Each row is a point. A path goes straight from each point to the next, and from the last back to the first. The post is the endless flat space through its rows: a point in 2 columns, a line in 3, a plane in 4, and so on, so that a path can go around it. Count how often the path circles the post. Going back the other way cancels.

Post (1 x 2):
[[-0.08 -0.08]]
Path (19 x 2):
[[-0.36 -0.38]
 [-0.24 -0.04]
 [-0.20  0.52]
 [ 0.05  0.07]
 [ 0.39  0.08]
 [ 0.09  0.17]
 [-0.25  0.12]
 [-0.40 -0.37]
 [-0.17 -0.56]
 [ 0.25 -0.27]
 [ 0.08  0.02]
 [-0.13  0.22]
 [-0.50  0.06]
 [-0.45  0.18]
 [-0.20 -0.20]
 [-0.01 -0.62]
 [ 0.26 -0.21]
 [ 0.29 -0.04]
 [ 0.24 -0.52]]
Times around: 1

Post (3 x 4):
[[-0.09  0.09 -0.07  0.39]
 [-0.01 -0.01 -0.16 -0.49]
 [ 0.06 -0.14  0.32  0.15]]
Path:
[[-0.54  0.48 -0.30  0.10]
 [-0.12 -0.29  0.34  0.00]
 [ 0.02  0.29  0.61 -0.09]
 [ 0.25 -0.10  0.46 -0.04]
 [ 0.01  0.04  0.56  0.23]
 [-0.07 -0.25  0.19 -0.46]
 [-0.02 -0.18 -0.33 -0.35]
 [ 0.00 -0.16 -0.27  0.06]
 [-0.16  0.00  0.00  0.26]
 [-0.21  0.42 -0.29  0.07]
 [-0.16  0.49  0.17  0.15]
 [-0.40  0.06 -0.54 -0.05]
 [-0.01 -0.67 -0.17 -0.12]
 [-0.10 -0.22  0.30 -0.03]
 [-0.11  0.40  0.00  0.03]
 [-0.27 -0.17  0.41 -0.42]
 [ 0.28  0.24  0.99  0.27]
 [ 0.26  0.04 -0.14 -0.21]
 [-0.19 -0.25 -0.68 -0.06]
 [-0.05 -0.12  0.27  0.06]
 [-0.09  0.25  0.14  0.03]
 [ 0.23  0.43 -0.34  0.07]
 [ 0.18 -0.01 -0.50  0.10]
 [-0.02  0.23  0.20  0.55]]
Times around: 1
